Rows are points. Examples show where two turns around zero, p and q, send a point. Write where each new point lands after one turn and then the other. Backwards means that the second turn is done in reverse. Each puzzle has new turns, and all numbers are rounded.

Turn p:
 0.09 -0.19 -0.16 ->  0.01 -0.19 -0.18
-0.26 -0.34  0.06 -> -0.18 -0.35  0.18
 0.16  0.51 -0.32 -> -0.04  0.51 -0.36
0.01 0.02 0.42 -> 0.21 0.03 0.36
Turn q:
 0.33 -0.40  0.12 ->  0.31 -0.43  0.02
 0.00  0.21 -0.24 -> -0.10  0.18 -0.24
-0.25 -0.08  0.09 -> -0.18 -0.03  0.21
-0.38  0.12  0.17 -> -0.24  0.20  0.30
 0.51  0.41 -0.18 ->  0.39  0.30 -0.46
-0.22 -0.27  0.05 -> -0.19 -0.22  0.19
Where do these land?
p, then q:  0.10 -0.17  0.27 ->  0.28 -0.17  0.09
q, then p:  0.11  0.11 -0.25 -> -0.15  0.05 -0.25
p, then q: -0.16 -0.47  0.22 ->  0.08 -0.43  0.32
q, then p: -0.05  0.52 -0.24 -> -0.26  0.48 -0.19

Turn p:
-0.40  0.16  0.27 -0.06 -> -0.45 -0.10  0.22  0.07
-0.06 -0.19 -0.47 -0.09 ->  0.01  0.12 -0.50 -0.06
 0.18 -0.13  0.06  0.30 ->  0.29 -0.20  0.02  0.12
-0.13 -0.18  0.28 -0.20 -> -0.19 -0.21  0.12 -0.27
-0.33  0.23  0.33 -0.29 -> -0.49  0.04  0.32 -0.11
0.44 0.22 0.08 0.14 -> 0.39 0.17 0.27 0.10
 0.30 -0.11 -0.55  0.21 ->  0.43  0.18 -0.45  0.15
Turn q:
-0.07 -0.20  0.13  0.29 -> -0.03 -0.27  0.18  0.20
-0.20  0.48 -0.15 -0.28 -> -0.16  0.51 -0.30  0.02
 0.53 -0.37  0.17 -0.30 ->  0.34 -0.14  0.30 -0.56
 0.15 -0.10 -0.16  0.47 ->  0.24 -0.37 -0.12  0.26
-0.40  0.02 -0.11 -0.15 -> -0.41  0.09 -0.12  0.01
-0.36  0.30  0.14 -0.09 -> -0.29  0.35  0.03  0.20
 0.36 -0.13 -0.02  0.06 ->  0.32 -0.17  0.03 -0.14
Where do these land?
p, then q: -0.05  0.24  0.04 -0.10 -> -0.07  0.17  0.07  0.18
p, then q: -0.13 -0.20  0.01 -0.18 -> -0.22  0.01 -0.08 -0.19
q, then p backwards: -0.07  0.39 -0.38 -0.25 -> -0.05 -0.02 -0.55 -0.24
q, then p:  0.29 -0.08  0.30 -0.10 ->  0.11  0.02  0.35 -0.24
q, then p: -0.16 -0.01 -0.01  0.34 ->  0.10 -0.28 -0.12  0.20
p, then q: -0.41  0.17 -0.15 -0.20 -> -0.38  0.11 -0.20  0.25
p, then q:  0.53 -0.51  0.19  0.48 ->  0.56 -0.45  0.21 -0.49

Turn p:
 0.45 -0.01  0.10  0.24  0.49  0.08 ->  0.52 -0.16  0.04  0.23  0.33  0.23
 0.45  0.11  0.42  0.06  0.50 -0.07 ->  0.45 -0.19  0.38  0.17  0.48  0.08
-0.40 -0.16  0.10 -0.13 -0.18  0.12 -> -0.49 -0.08 -0.02 -0.06 -0.08  0.03
-0.39  0.13 -0.27 -0.13 -0.01  0.09 -> -0.31  0.36 -0.16 -0.05 -0.05  0.10
 0.03 -0.27 -0.30 -0.21 -0.39 -0.11 -> -0.05 -0.06 -0.23 -0.43 -0.34 -0.12
 0.26 -0.40  0.19  0.07  0.30 -0.53 ->  0.29 -0.40 -0.12 -0.18  0.50 -0.31
-0.25  0.18 -0.05 -0.27 -0.27 -0.05 -> -0.29  0.25  0.13 -0.18 -0.18 -0.12
 0.08  0.42 -0.12  0.51 -0.19  0.23 ->  0.20  0.22 -0.02  0.56 -0.38 -0.02
-0.23  0.01 -0.05 -0.13 -0.25  0.25 -> -0.31  0.06  0.02 -0.04 -0.27  0.13
Turn q:
-0.35 -0.09 -0.18 -0.08 -0.25  0.10 -> -0.22 -0.05 -0.05 -0.06 -0.38  0.20
-0.07 -0.21  0.57 -0.13 -0.27 -0.04 ->  0.03 -0.14  0.65  0.03 -0.14 -0.03
 0.18  0.16 -0.24  0.12 -0.04  0.57 ->  0.27  0.31 -0.23 -0.12  0.03  0.47
-0.20  0.01  0.35  0.14 -0.31 -0.12 -> -0.03 -0.06  0.36  0.33 -0.23 -0.01
 0.22 -0.10 -0.02  0.18 -0.18 -0.13 ->  0.30 -0.14 -0.03  0.11 -0.09 -0.10
 0.24 -0.09 -0.26 -0.20 -0.27 -0.05 ->  0.23  0.00 -0.13 -0.28 -0.28 -0.15
 0.25  0.16 -0.21  0.20  0.53 -0.09 ->  0.05  0.05 -0.41  0.07  0.52 -0.13
-0.01  0.23 -0.02 -0.36 -0.23 -0.16 -> -0.09  0.27  0.09 -0.14 -0.27 -0.29
-0.27 -0.07  0.00  0.14  1.01 -0.07 -> -0.55 -0.23 -0.25  0.07  0.84  0.05
Where do these land?
q, then p:  0.20  0.07 -0.31  0.20  0.03  0.48 ->  0.29  0.23  0.00 -0.02 -0.23  0.47
p, then q: -0.33 -0.06  0.26 -0.26 -0.43 -0.28 -> -0.49 -0.18  0.28  0.07 -0.27 -0.29
p, then q: -0.24 -0.46  0.60 -0.12  0.37 -0.46 -> -0.56 -0.59  0.02 -0.18  0.53 -0.13
p, then q backwards: -0.09 -0.06 -0.28  0.10 -0.09 -0.26 ->  0.13  0.16 -0.31 -0.09  0.03 -0.17
p, then q:  0.21  0.39 -0.17 -0.03  0.33  0.25 -> 0.31 0.43 0.03 0.09 0.27 0.19
p, then q: -0.13 -0.04 -0.09 -0.20 -0.18  0.15 -> -0.15  0.12  0.10 -0.07 -0.24  0.11
q, then p backwards:  0.41 -0.15 -0.18  0.04 -0.19 -0.25 ->  0.38 -0.13 -0.12  0.20 -0.16 -0.29
q, then p: -0.03  0.31  0.17  0.27  0.17  0.36 -> 0.13 0.17 0.09 0.45 0.06 0.30
